Each row of a before or after table is a point. The points were changed in one or more steps. Then noise was added and the rows were shuffled. The steps act on how far a point lies along the listed directions, d1 being the first. Write out the steps. A step turns or swaps two directions, mirrors them in a line or flattens them onto one, adds a multiple of one to another, or multiplies one. Angles are multiples of 10 degrees, from the lower direction toward the higher: turns from -170 to 170, lines from 10 to 170 but not 90. Use the fewest steps. Two steps may share a direction if one is a turn and the other turns, adds or multiplies; they go together, in the order done. Otherwise the lowest direction goes first.

Directions:
(1): [ 48 -38  24]
(2): [-41 -23  46]
(3): [18 49 40]
Before:
[[ 15  39 -22]
 [-25  52 -34]
 [ -7 -19  39]
 [-13 -46  21]
 [ 25 -20 -25]
 [  7 -24  18]
 [ -1 -34   8]
 [-23 -21  15]
 [-34 -14  14]
 [-27  24 -28]
 [-25  23 -39]]
After, 11 rows:
[[ 28 -14  -3]
 [-53   3  -2]
 [  7 -31  14]
 [ 20 -27  -9]
 [ 28 -44   0]
 [-25  40  -6]
 [  4   0 -41]
 [-61  25  15]
 [ -1 -33  22]
 [-45   3   8]
 [ 32 -21  22]]
Steps: turn d1 and d2 by -60 degrees

Directions:
(1): [ -2  42 -19  -8   5  34  33  27   1]
(2): [ 10  16 -29  14 -14 -15 -32  21 -43]
(3): [ 13 -15  -3 -19  59 -16   9  16 -17]
(4): [-40 -32 -29   3   5  30   3 -13 -22]
(5): [  8  11  -9 -60 -13   1  -6 -29 -13]
Before:
[[-16  24 -42 -36 -16  41   4   4 -45]
 [-36 -60  -8   3  25  26  16 -20  -8]
 [  3  16 -27   1 -14  -9 -28   1 -35]
 [ -3  32 -14  35 -33  12 -22  32 -22]
 [-10  35 -34  -4 -26  16 -32 -15 -49]
 [ -4 -10   5  27   9  28  29  24   6]
 [ -8   5  -1  -1 -50  22  -4 -42  19]
 [-29 -21 -11 -17   5   8  19 -18  18]
 [-24  -8 -33  17 -31   1 -20 -19 -30]
 [ -1  59 -18 -26  21  36  33  27 -10]
 [-19  24  -4 -37 -27  35  26 -15  -1]
 [ -2  -2   0  51 -21  10  11  30   8]]
After:
[[  5   6 -24  14   8 -16 -26  15 -37]
 [-26 -33  -5 -11  14  -4  13 -17  18]
 [ -9   3 -26  33  36  -4 -26  19 -54]
 [-27 -59   6 -12  -9  10  -7 -49   0]
 [ -8   4  -5  35 -49  19   4   9   7]
 [-14 -26 -19  39   4 -23 -21   0 -27]
 [-24 -19  -1   7  45  19  35  21 -11]
 [-23 -20 -38  -1  37  23   4  24 -54]
 [ -1 -27   9  49  37  -4  13  13  16]
 [-25  34 -33 -23  24  49  29  15 -23]
 [ -9  21 -18  41 -21  14 -20  36 -25]
 [-13  -5   0   3 -34  39  16  -9   5]]
Steps: turn d1 and d4 by 30 degrees; swap d3 and d5
